Rows are points. Each copy is the shape, with its points in the same order, turned, moved and blurred by noise. Some copies are also mirrored. Which?

Shape (6 x 3):
[[-0.64 -2.71 -1.01]
 [ 0.03  2.17 -0.99]
 [ 0.63 -2.72 -0.48]
 [-1.10  2.90 -2.05]
 [-1.20 -0.56 -1.25]
 [-1.79 -0.52  1.03]]
Copy 1 (6 x 3):
[[-0.16 -2.89 -0.13]
 [ 0.75  1.52 -1.04]
 [ 0.99 -3.12  0.61]
 [-0.83  1.76 -2.73]
 [-0.49 -0.57 -1.05]
 [-1.32 -0.31  0.72]]
Copy 1 is: only turned
Copy 2:
[[-0.99 -2.18 -1.28]
 [-0.40  2.61 -0.45]
 [ 0.26 -2.30 -0.76]
 [-1.71  3.51 -1.43]
 [-1.76 -0.06 -1.14]
 [-2.27 -0.41  1.14]]
Copy 2 is: only turned

Shape (8 x 4):
[[-1.33  1.85 -0.09 -0.17]
 [ 0.61 -2.04  0.60  1.23]
 [ 0.04 -0.43  2.00  0.51]
 [ 0.71  1.60  0.68  0.99]
 [-1.08 -0.85  3.54 -0.57]
 [-2.24  1.98  0.29  0.33]
 [ 1.45 -1.24 -3.98 -0.15]
 [ 2.38  0.34  1.62  0.01]]
Copy 1:
[[ 1.71 -0.57 -0.19 -0.15]
 [-1.91  1.19  0.63  1.93]
 [-0.22  0.81  1.94  1.02]
 [ 1.51  1.66  0.32  0.82]
 [-0.61 -0.38  3.63  0.33]
 [ 2.10 -1.34  0.14  0.39]
 [-2.16  1.54 -3.88 -0.07]
 [-0.02  3.06  1.38 -0.01]]
Copy 1 is: mirrored
Copy 2 (8 x 4):
[[ 0.42  1.10  2.12  1.51]
 [-2.85 -0.76 -0.37  0.75]
 [-2.27  0.66  1.13 -0.08]
 [-0.50  2.00  0.06  0.79]
 [-3.19  0.85  2.70 -1.42]
 [ 0.15  1.49  2.66  1.78]
 [ 1.34 -3.10 -1.67  1.75]
 [-1.34  1.04 -1.03 -1.15]]
Copy 2 is: mirrored
Copy 3:
[[-1.86  1.82  0.35  0.55]
 [ 0.65 -2.18  0.11  1.26]
 [-0.14 -1.02 -0.99  1.92]
 [ 0.47  1.10  0.55  1.62]
 [-1.38 -1.39 -2.75  2.39]
 [-2.54  1.43  0.60  1.15]
 [ 1.15 -1.38  1.80 -3.23]
 [ 2.25  0.06 -1.44  1.61]]
Copy 3 is: mirrored
